Each row of a before or after table is a point. One or more steps were done to the points. Then noise was added and the rows were shuffled. The steps act on columns, c1 being the first. Write out the steps. A step turns or swaps two columns, mirrors them in a line or flattens them onto one, adds a multiple of one to another, or multiplies or shifts one. Angles are multiples of 10 degrees, from the lower column toward the higher: turns from -170 to 170, lines from 10 to 170 but not 90. Use the fewest steps. Two steps may share a column if one is a turn and the other turns, adds or multiplies; they go together, in the order done. Otherwise the lowest column goes first.
In the rows, 128 means zero.

Before, 12 rows:
[[123 137 150]
 [ 90 130 120]
 [109  55  94]
 [137 146 154]
 [ 79 116 120]
 [ 82 118 131]
 [132 139 134]
 [ 59 101 113]
 [ 90  81 145]
 [ 79 132 127]
 [113  87 159]
 [ 95  82  95]]
After, 12 rows:
[[ 98  60  94]
 [127 140 150]
 [135 139 135]
 [ 88  87  93]
 [ 89 135 119]
 [ 80 144 129]
 [ 57 117 112]
 [ 82  88 146]
 [ 82 124 132]
 [141 144 154]
 [106  91 160]
 [ 79 125 121]]
Steps: turn c1 and c2 by -10 degrees

Before (14 x 8):
[[ 81 131 149  91 139 124 104  98]
 [118 165 163  80 139 148 108 110]
 [117  76 141 146  39 149 122 166]
 [112  94 171 132 128 135 134 106]
 [ 89  80 146 126 134 150 134 109]
 [ 84 164 167  87 127 148 138 126]
 [223 151 165  90 113 149 139 110]
 [162 165 120  83 141  83 145 169]
 [131 155 144 140 128 123 124 108]
 [121 151 148  90 115 101 133  64]
 [ 79 134 120  95 137 132 130 123]
 [168 127 106 112 140  58  80 126]
 [111 152 173  93 134  99 132 169]
 [108  67 137 223 109 142 130 152]]
After:
[[175 132 124  60 137  80 147 170]
 [135 152 150  67 111 102 131  63]
 [ 85  97 142 133  36 153 120 167]
 [ 98 165 120  72 139 135 135 120]
 [ 76  99 139 204 108 145 136 148]
 [ 62 118 147 105 136 155 135 109]
 [159 102 106  94 142  58  80 126]
 [121 184 164  66 132 149 137 123]
 [219  86 165  75 114 152 142 105]
 [132 156 171  78 141  96 133 168]
 [145 166 155  63 141 147 111 109]
 [ 95 112 172 111 134 133 137 106]
 [147 148 144 120 129 121 126 109]
 [ 92 161 154  72 135 126 100  96]]
Steps: turn c1 and c2 by -40 degrees; shift c4 by -20

Before, 8 rows:
[[ 89 105 110 149 101 133 120  91 200 132 121]
 [ 91 111  98 121 112  97  98 108 174 166 150]
 [121 122  80 134 119 117 101  92 170 101 104]
 [ 68  95 181 128 146 145  96 114  98 109 138]
 [112 101 124 127 120 156 116 151 171 108  77]
 [ 86 118 174  85 124 114 115 155 200  72 162]
 [ 83 207 129 141 137 108 120 147  83 101 167]
 [ 99 152 160 122 104 103 141 144 112 100 111]]
After:
[[ 92  92 154 149 100 132 119  95  59 129 126]
 [101 108 131 122 105 104 119 165 178 104 112]
 [110 132 104 123 118 158  86 136  61 109 101]
 [122  92 138 133 117 119 102  66 104 105 124]
 [ 94  83 132 122 116  93 138  90 112 166 150]
 [ 83  98 111 139 137 111 154 143 232  98 151]
 [ 65 184 170 132 143 145 126 169 105 108 142]
 [ 89  70 126  85 119 113 150 181  83  73 156]]
Steps: add -1 times c6 to c2; turn c2 and c9 by 130 degrees; turn c3 and c8 by 60 degrees; multiply c7 by 0.4; turn c7 and c11 by -50 degrees
